Each row is a point. Each table stands for the endless flat space through its points: a line for two points, a plane for three, and so on. The two share one point or none. Which?

First (2 x 3):
1.10; 2.36; -1.26
2.48; 1.04; -1.35
Second (2 x 3):
1.60; 1.13; -1.69
2.44; 1.83; -0.95
They share: 2.02; 1.48; -1.32

First (3 x 4):
2.75; -1.05; 1.84; -3.08
-0.31; 1.74; -0.23; 0.16
-1.11; 1.88; 0.35; 0.80
Second (2 x 4):
1.22; -0.70; 2.01; -0.23
-0.38; 1.85; -0.44; -1.08
They share: no point

First, 2 rows:
-0.38; -1.43; -0.72; 2.54; 0.43; 2.25; 1.64; -0.41
0.22; 1.69; -3.12; 1.40; -2.69; -0.27; -0.76; -2.51
Second (4 x 8):
-1.57; -0.38; -0.15; 1.22; -1.28; -0.76; -0.61; -1.30
0.05; 1.66; -3.66; 2.61; -2.15; 3.23; 0.65; -2.36
0.44; 1.96; -3.96; 3.41; -3.08; 3.17; -0.40; -2.35
-0.01; -1.67; -0.17; 1.12; 0.43; -1.24; 0.79; -0.43
They share: -0.08; 0.13; -1.92; 1.97; -1.13; 0.99; 0.44; -1.46

First:
-2.38; -2.00; -2.95; -2.62; 0.58; 1.56; -1.61; -0.64; 1.89
-2.10; -3.79; -1.80; -1.78; -0.31; 1.10; -2.26; -0.19; 1.55
0.49; -2.05; 0.71; -0.38; -1.81; -1.08; -0.13; 0.36; -0.04
-2.34; -1.73; -3.02; -2.78; 0.39; 1.22; -0.92; 0.11; 1.07
Second:
-2.52; -2.32; -1.57; -3.30; -0.34; 0.70; -2.80; 0.55; -1.36
-1.78; -1.61; -1.29; -2.37; -0.67; 0.95; -0.97; 0.25; 0.29
-0.56; -1.42; -1.47; -0.78; -0.56; -0.80; 1.50; 0.71; 2.32
-2.14; -3.19; -2.69; -2.91; 0.15; 0.13; -2.51; 0.81; -1.41
They share: -1.48; -2.00; -1.81; -2.02; -0.42; 0.40; -0.59; 0.46; 0.47

First, 3 rows:
-1.86; -0.02; -1.11; -0.27; 0.72; -1.43; 1.14; 0.11; -0.48; 1.90; -0.61; 1.07
-1.60; 0.68; -0.27; -1.25; 0.60; -2.15; 0.74; -0.85; -1.28; 2.30; -1.07; 0.51
-2.27; -1.00; -2.46; 0.77; 0.85; -0.27; 1.43; 0.82; 0.49; 1.41; 0.05; 1.49
Second:
-1.86; 0.29; -0.42; 1.18; 1.75; -1.57; 0.43; 0.98; 0.39; 2.21; -0.54; 1.21
-1.83; -0.28; -1.32; -0.35; 0.28; -1.48; 1.96; 0.77; -0.57; 1.58; -0.60; 1.63
They share: -1.84; -0.09; -1.02; 0.16; 0.77; -1.51; 1.45; 0.84; -0.25; 1.79; -0.58; 1.49

First (2 x 18):
2.71; 2.66; -1.94; 1.68; 1.15; -1.11; 2.85; -3.12; -1.02; -0.18; -1.35; 0.75; -0.47; 1.93; -1.46; 0.08; -2.00; 2.93
1.55; 1.86; -1.06; 0.32; 1.87; 0.49; 1.33; -1.64; -1.94; -1.70; -0.91; -0.49; -2.51; 0.97; -0.94; 0.24; -0.24; 1.17
Second (3 x 18):
2.78; 1.13; 0.36; -0.66; 1.88; 0.52; 1.47; -2.01; -2.06; -2.01; -0.73; -1.09; -3.66; 0.44; -1.70; 0.56; -0.47; 0.86
0.66; 2.57; -3.16; 2.78; 1.00; 0.00; 1.03; -1.57; -2.94; -0.97; -1.85; 1.11; -0.02; 2.24; 0.22; -0.48; -1.71; 1.18
2.13; 1.23; -1.26; 1.20; 0.78; 0.95; 0.74; -0.96; -3.30; -2.15; -1.63; 0.38; -1.73; 0.91; -1.18; 0.00; -1.08; 0.54
They share: no point

First, 4 rows:
0.92; -2.96; 2.14; 0.65; -0.89; 1.07; -0.38; 1.46; -0.25; 0.62; 2.98; -0.93; 3.01; 1.73; -2.94; -0.74; -2.87; 1.04; -0.30; 0.90
0.76; -2.18; 1.75; -0.34; 2.19; 0.54; -1.43; 1.42; -1.31; 0.96; 1.79; -1.14; 1.30; 0.58; 0.69; -0.64; -0.97; 3.78; -0.91; -1.03
0.51; -2.31; 3.33; 2.19; -1.58; -0.80; -0.58; 2.24; -2.68; 2.43; 3.95; 0.12; 1.90; 2.03; -2.35; -1.86; -3.50; 1.88; -1.82; 1.11
1.27; -1.19; 0.27; 0.13; 0.70; 0.90; -3.32; 1.76; -0.28; 0.27; 0.01; -2.50; 0.76; 1.73; -0.73; 0.58; -0.14; 2.72; 0.00; 0.65
Second (4 x 20):
0.44; -1.59; 2.30; 0.22; 0.94; -0.62; 0.20; 2.05; 1.39; 3.86; 2.25; -2.48; 4.46; -0.65; -1.47; 0.48; -2.01; 5.00; 0.59; 2.22
2.24; -2.35; 1.97; 1.72; -0.01; 1.84; -2.08; 0.15; -0.42; 1.35; 3.07; -2.29; 1.34; 2.85; -1.82; 1.51; 0.25; 1.63; -0.19; 1.05
1.52; -1.92; 0.59; 1.06; -0.48; 1.42; -2.65; 0.31; -0.19; 0.99; 3.06; -1.00; 1.84; 2.42; -1.08; 1.90; 0.16; 1.92; -0.16; -0.13
-0.04; -0.96; 0.56; -1.04; -0.65; -1.20; -1.25; 3.93; -0.50; 1.42; 0.84; -0.39; 3.40; 0.44; -2.09; -1.25; -3.50; 3.89; -0.78; 0.72
They share: no point

First:
-1.06; -0.24; 2.15; -1.58; 0.76; 0.07; -0.87; -2.11; 1.81; -0.83; -1.10; 1.58; 0.31; 1.80; -0.19; 1.45; 0.55; 2.03; 1.32; 1.06; -0.41; -0.83; -1.76; -0.83
-0.87; -0.17; 2.44; -1.15; 1.28; 0.12; -1.38; -2.61; 2.32; -1.09; -1.15; 1.59; 0.76; 2.31; -0.19; 1.23; 0.10; 2.12; 0.81; 1.36; -0.67; -0.67; -1.76; -0.76
Second (3 x 24):
-0.55; -0.53; 3.13; -1.75; -0.20; 0.49; -0.67; -1.18; 0.97; -0.03; -1.74; 1.64; -0.44; 0.60; 0.51; 2.31; 1.41; 2.80; 2.28; 1.98; -1.08; -1.44; -2.13; -0.68
-2.63; -0.37; 1.09; -2.99; 0.92; -1.07; -0.87; -1.50; 1.65; -1.39; -1.02; 1.68; 0.48; 1.68; -0.73; 0.91; 0.85; 1.08; 0.72; 0.10; 0.40; -1.20; -1.85; -1.68
0.68; 0.46; 2.80; -1.90; 0.07; 0.79; -1.87; -2.59; 0.76; -1.56; -3.15; 2.69; -0.23; -0.09; 0.03; 1.71; 0.78; 1.42; 2.37; 3.42; -0.90; -0.75; -1.05; -0.59
They share: no point

First (2 x 24):
0.54; 0.73; -1.35; -1.27; -0.48; -1.37; 0.14; -0.42; 0.55; 0.95; 1.72; -1.87; 0.27; -0.19; 2.10; 1.23; 1.39; 0.27; -1.16; -0.01; 0.76; 0.37; 1.62; -1.37
-0.78; -1.39; -1.43; 0.25; 0.32; -0.45; -1.02; -0.66; 0.67; -0.17; 1.00; -1.47; 0.19; -1.35; 0.02; 3.03; -0.57; -0.61; -1.88; -0.45; 1.00; -1.15; -0.42; 0.71
Second:
0.60; 0.53; -0.98; -1.04; 0.02; 0.39; -1.11; -1.65; 0.58; 1.33; -0.98; -1.71; 0.46; -3.33; 1.19; 1.17; 1.89; -1.24; -1.85; -1.68; 2.38; -0.19; 1.38; -0.85
1.31; 0.24; -0.24; 0.09; 0.01; -1.89; 0.08; -0.87; 1.63; 1.44; 3.82; -1.55; -0.90; 1.73; 0.57; 2.48; 0.12; 1.56; -0.93; 0.91; -1.29; -1.12; 2.25; -1.60
-1.16; 0.07; -2.36; -1.52; -0.08; -2.51; 0.17; 0.27; 0.82; -1.01; 2.32; -1.81; 1.42; 0.57; 2.65; 1.53; 0.65; 0.68; -2.03; 1.12; 0.50; 1.79; 0.08; 0.69
-0.86; 0.68; -1.45; -1.50; 1.29; -2.08; -1.23; -1.79; 2.58; -1.00; 0.79; -1.44; 2.12; -1.40; 2.02; 1.21; 1.49; 0.70; -3.68; 0.80; 0.76; 2.60; 0.67; 2.00
They share: 0.21; 0.20; -1.37; -0.89; -0.28; -1.14; -0.15; -0.48; 0.58; 0.67; 1.54; -1.77; 0.25; -0.48; 1.58; 1.68; 0.90; 0.05; -1.34; -0.12; 0.82; -0.01; 1.11; -0.85

First:
0.96; -1.23; 0.64; -2.61; 0.56; -2.22; -2.00; 1.90; 0.04; 1.17; 2.71; -0.72; -2.32; -0.48; 1.65; -2.70; 0.38; -1.07; -0.28; 0.47; -1.61; 1.61; -0.35; -0.22
0.85; -1.51; 0.45; -2.77; -0.27; -0.98; -0.58; 1.41; 0.72; 1.70; 2.48; 0.16; -1.93; -1.18; 1.10; -2.14; 0.08; -0.62; -0.03; 0.51; -1.57; 0.65; -0.80; 0.96
0.59; -1.77; -0.11; -2.51; -1.25; -0.18; 0.38; 1.27; 0.98; 1.74; 2.20; 0.62; -1.51; -1.56; 0.54; -1.62; -0.24; -0.40; -0.01; 0.63; -1.81; -0.09; -1.54; 1.72
-0.77; -2.63; 0.59; -2.97; -1.25; -1.90; 1.42; 1.15; 1.48; 1.64; 0.46; 0.60; -2.55; -2.90; 3.16; -2.50; -0.52; 0.08; 1.75; 0.15; -0.61; -1.47; -2.34; 1.08
Second, 2 rows:
0.09; -1.82; -0.06; -1.61; -0.96; -1.98; 0.02; 1.67; 0.02; 0.58; 1.99; 0.22; -2.18; -1.49; 0.89; -1.57; 0.24; -1.08; 0.20; 0.28; -1.57; -0.40; -2.48; 0.77
0.09; -2.03; -0.93; -2.96; -1.77; -0.45; -0.91; 2.06; 1.19; 1.75; 1.30; -0.83; -1.13; -0.98; 2.18; -2.95; -1.26; 0.12; -0.16; 1.24; -2.47; 1.04; -1.01; 0.68
They share: 0.09; -1.89; -0.35; -2.06; -1.23; -1.47; -0.29; 1.80; 0.41; 0.97; 1.76; -0.13; -1.83; -1.32; 1.32; -2.03; -0.26; -0.68; 0.08; 0.60; -1.87; 0.08; -1.99; 0.74

First (2 x 24):
-2.98; -2.69; -1.22; -0.43; -0.07; -1.69; 0.20; 0.39; -1.18; 1.87; 0.23; -0.39; 0.09; 0.78; 1.22; 1.52; -1.14; -1.92; -0.96; -0.67; -1.42; 1.94; -1.19; -0.57
-0.43; -0.59; -1.07; -2.08; 1.53; -0.49; 2.25; -2.21; 0.37; -0.78; 1.28; 1.71; 1.84; 2.68; 2.32; 0.92; -1.89; 0.03; 1.34; -3.22; -1.62; 0.64; 0.86; 1.38
Second (3 x 24):
-1.60; -0.86; 0.37; -2.41; 2.13; -0.13; -0.45; -0.68; 0.22; -0.69; -0.07; 1.56; 1.03; 1.63; 0.28; 2.42; -0.09; -1.95; 0.62; -2.68; -0.66; 0.04; -0.07; -0.48
-3.24; -3.14; -3.05; -0.37; -1.31; -1.83; 3.49; -1.22; -1.42; 3.03; 1.05; -0.18; -0.49; 1.65; 3.34; -0.12; -3.57; -0.17; -0.36; 0.12; -1.50; 1.80; -0.05; 1.66
-2.78; -2.99; -2.87; -0.07; -1.15; -2.06; 2.99; -0.92; -1.38; 2.67; 1.21; -0.42; 0.03; 1.55; 3.19; 0.01; -3.18; -0.25; -0.53; -0.29; -1.92; 2.30; -0.36; 1.28
They share: -1.96; -1.85; -1.16; -1.09; 0.57; -1.21; 1.02; -0.65; -0.56; 0.81; 0.65; 0.45; 0.79; 1.54; 1.66; 1.28; -1.44; -1.14; -0.04; -1.69; -1.50; 1.42; -0.37; 0.21

First, 5 rows:
-1.46; -0.84; 0.45; -1.95; -2.31; 1.46; -1.75; -0.53; 0.88; 3.10; 2.09; -0.34; -0.18; 2.06; 2.89; 3.99; 0.83; -1.63; 2.15; 1.42; -0.25; 0.56; -3.81; -1.20
0.58; 1.32; 2.03; 0.31; -1.34; -1.97; -1.33; -1.36; -1.69; 0.87; 2.44; -2.58; -1.01; -2.62; -2.65; -0.71; -1.10; 3.37; 1.90; -0.59; -2.87; -2.13; 0.41; -1.29
-0.38; -0.08; 2.22; -1.19; -3.64; -0.56; -0.13; 0.11; 1.20; 1.60; -1.03; -3.61; -1.36; -0.38; 0.54; 1.02; 1.30; 0.57; 4.02; -0.70; -2.09; -3.02; -1.70; 0.11
0.29; 0.02; 1.72; -1.05; -2.71; -0.37; -0.76; 0.05; 1.23; 1.20; -0.66; -3.02; -1.39; 0.33; 1.25; 1.78; 1.64; 0.07; 3.21; -0.47; -1.29; -2.68; -3.01; -0.99
-0.16; 0.80; 1.82; -0.43; -2.17; -1.03; -1.03; -0.77; -0.74; 1.53; 1.73; -2.47; -1.01; -1.14; -0.80; 0.36; -0.21; 1.87; 2.38; -0.01; -2.18; -1.72; -0.65; -0.96
Second, 2 rows:
0.17; 0.33; 1.28; -0.91; -2.03; -0.12; -1.23; -0.66; -0.37; 2.13; 1.53; -2.30; -1.28; -0.15; 0.96; 1.49; 0.89; 0.55; 2.11; 1.17; -1.38; -1.26; -2.48; -1.43
-0.85; 0.95; 1.38; -0.67; -2.13; -0.46; -1.31; -0.28; -0.31; 1.49; 2.17; -1.50; -0.70; 0.71; 0.66; 1.41; -0.05; 0.79; 1.95; 0.25; -1.06; -0.74; -1.48; -1.55
They share: -0.34; 0.64; 1.33; -0.79; -2.08; -0.29; -1.27; -0.47; -0.34; 1.81; 1.85; -1.90; -0.99; 0.28; 0.81; 1.45; 0.42; 0.67; 2.03; 0.71; -1.22; -1.00; -1.98; -1.49

First:
1.10; -0.69; -2.00; 0.75; -1.50; -0.82; 1.96; -1.63; 1.23; -1.58; -1.52; -2.52; 1.10; -1.57; -1.97; 2.19; 0.46; -1.24; 2.31; -1.06; 1.10; -1.44; -1.26; 0.66
0.94; -1.19; -2.10; 1.29; -0.78; -1.14; 1.70; -0.91; 1.79; -2.10; -1.18; -1.54; 1.34; -1.71; -2.07; 1.87; 1.34; -1.32; 1.67; -1.06; 1.94; -2.12; -1.06; 0.82
Second:
-0.42; -2.34; -0.97; 1.11; -2.04; 0.22; 2.37; -0.25; 1.97; -1.81; -2.21; -1.31; 1.08; -1.46; -3.43; 0.99; 1.48; -2.30; 1.50; -0.33; 0.31; -3.20; -0.79; 0.01
0.01; -2.00; -1.44; 1.05; -1.71; -0.12; 2.07; -0.70; 1.83; -1.88; -2.00; -1.63; 1.25; -1.51; -2.92; 1.21; 1.18; -1.88; 1.66; -0.44; 0.69; -2.73; -0.92; 0.20
They share: no point

First, 5 rows:
1.51; -1.35; 2.34; -2.36; -0.35; 2.01; 1.63; -1.26; -0.75; 2.87; 0.35; 1.17; 1.08; -0.83; -1.88; -0.39; -2.66; 1.97; -0.19; -0.30; -0.45; 2.50; 0.78; 0.06
2.17; -0.60; 0.13; -1.19; 1.79; 1.09; 2.49; 0.80; -0.48; 1.39; 1.37; 1.19; -1.67; 0.02; -0.70; 0.28; -1.84; 1.17; 0.80; -0.11; 0.86; 1.94; 0.54; 0.46
3.57; -0.14; -1.04; 0.50; 1.70; -1.95; 0.78; 0.23; -1.46; 0.14; 3.88; 1.97; -1.03; -0.31; 0.17; -0.50; -2.74; 2.19; 1.39; 0.80; 2.15; 0.11; 0.09; -0.75
2.96; -1.86; 0.08; -1.13; 2.16; 0.72; 2.84; 0.14; -0.52; 0.60; 0.93; -0.42; -1.48; -0.81; -1.79; -1.63; -2.78; 2.30; 0.80; -1.63; -0.90; 2.36; 0.90; -1.32
1.55; 0.13; 0.89; -1.71; 0.10; 0.37; 1.86; 0.11; -0.63; 2.84; 0.80; 3.03; 0.30; -0.60; -1.67; -0.27; -1.16; 2.59; -0.80; 0.13; 0.88; 0.45; -0.01; 1.79
Second, 4 rows:
-1.25; -0.06; -0.22; -3.38; 1.08; 2.09; 2.51; -0.44; 2.85; 1.50; 2.69; 4.78; 0.20; -2.01; -0.90; 0.11; -1.56; 1.09; -1.00; -0.73; 0.43; 3.09; 1.41; -0.43
1.00; -0.20; -0.22; -1.86; 1.46; 0.89; 1.65; 0.79; 0.58; 1.10; 1.22; 2.83; 0.40; -1.38; -1.39; 0.25; -1.82; 1.38; -0.23; 0.03; 1.08; 2.32; 0.32; 0.77
1.41; -0.54; 0.81; -1.81; 0.55; 1.10; 2.28; 0.16; 0.11; 1.80; 1.31; 2.71; -0.88; -0.66; -0.79; -0.28; -1.72; 1.59; -0.15; -0.26; 0.73; 1.89; 1.00; 0.36
0.85; 0.31; -0.95; -1.70; 2.63; 1.21; 1.79; -0.28; 0.12; 2.03; 3.31; 1.50; 0.20; -0.15; -1.04; 1.52; -2.02; 1.15; 0.93; 0.58; 1.01; 1.58; -0.52; 0.46
They share: 2.02; -0.42; 0.53; -1.31; 1.05; 0.80; 2.00; 0.31; -0.66; 1.86; 1.40; 1.78; -0.76; -0.21; -0.90; 0.14; -1.86; 1.60; 0.38; 0.14; 0.94; 1.50; 0.39; 0.68

First (2 x 24):
0.04; 0.25; -0.65; 1.62; 0.19; -0.87; 0.78; 0.21; 1.21; 0.05; -0.36; 0.92; 1.87; -1.93; 0.17; -2.54; -1.13; 1.41; 2.02; 0.50; -0.19; 0.12; 1.01; -0.73
0.46; -0.14; -0.89; 1.83; 0.31; -1.28; 1.16; 0.68; 0.83; -0.25; -0.49; 0.91; 1.46; -1.53; 0.36; -2.11; -1.12; 1.55; 1.67; 0.43; -0.69; -0.03; 1.49; -0.24
Second, 3 rows:
1.81; -1.58; -0.41; 1.71; -0.08; -1.90; 2.62; -0.29; -0.27; -0.01; 0.67; 1.68; 0.42; -1.25; 1.90; -2.01; -2.07; 0.37; 0.90; -1.05; -1.34; -0.24; 2.42; -0.74
1.50; -1.23; -0.65; 1.82; 0.09; -1.83; 2.26; 0.19; -0.03; -0.19; 0.24; 1.42; 0.63; -1.21; 1.45; -1.90; -1.75; 0.81; 1.04; -0.58; -1.29; -0.22; 2.27; -0.41
-0.03; -1.02; 0.19; 2.75; 1.56; -2.82; 1.06; 0.88; -1.20; -0.28; -0.93; 1.69; -0.90; -1.87; 0.10; -1.75; -0.85; 0.18; -0.49; 0.26; -0.03; -0.55; 3.38; 0.76
They share: 0.88; -0.53; -1.13; 2.04; 0.43; -1.69; 1.54; 1.15; 0.45; -0.55; -0.62; 0.90; 1.05; -1.13; 0.55; -1.68; -1.11; 1.69; 1.32; 0.36; -1.19; -0.18; 1.97; 0.25

First, 3 rows:
-2.27; -3.01; -0.16; 0.56; 2.75; 2.96; 0.50; -2.23; -0.35; -2.01; -1.54; 0.81; -2.19; 0.98; 0.56; 0.82; -3.41; -0.60; 3.72; -2.55; -1.28; 0.06; -0.99; 1.19
1.01; -0.60; -0.43; 1.58; 0.38; 1.58; -1.92; 0.89; -0.64; 0.52; -1.66; 2.42; -1.39; 2.30; -1.86; 1.80; -0.30; 2.75; 0.45; -0.64; 0.43; 1.83; -2.70; 3.27
-0.22; -2.16; -1.61; -1.24; 2.05; 0.41; 0.55; -0.28; 1.25; -0.71; 0.26; -0.59; -3.19; 1.43; -1.89; -1.63; -1.81; 1.90; 1.27; 0.05; -2.43; 0.01; -0.59; 1.49
Second:
-1.96; -0.60; 1.36; -0.55; 3.08; 4.38; -0.91; -0.07; 0.10; -1.46; -1.88; 0.32; -1.76; 0.93; -1.33; 1.30; -0.92; 0.01; -0.51; -4.00; -2.54; 1.67; -1.55; 0.78
0.13; -2.44; -1.01; 0.92; 0.33; 0.69; -0.49; -1.33; -1.23; -0.78; -1.26; 1.77; -1.77; 2.20; -0.91; 0.80; -2.32; 2.05; 3.21; 0.08; 0.66; 0.53; -1.37; 2.80
-2.02; -0.45; 1.48; -0.82; 2.42; 4.18; -1.48; -0.31; -0.75; -1.76; -1.97; 0.90; -1.45; 1.20; -1.98; 1.80; -0.90; 0.47; -0.52; -3.87; -1.98; 1.98; -1.34; 1.22
0.15; -3.00; -2.34; 2.09; 1.87; 0.64; 0.37; -0.51; 1.02; 0.19; -0.55; 1.53; -2.84; 1.53; 0.27; 0.04; -2.69; 1.28; 3.81; 0.16; -0.54; -0.25; -2.08; 2.67
They share: -0.63; -1.91; -0.50; 0.68; 1.69; 2.00; -0.46; -0.67; -0.21; -0.79; -1.30; 1.23; -2.03; 1.58; -0.80; 0.82; -1.91; 1.14; 2.02; -1.37; -0.78; 0.76; -1.61; 2.07
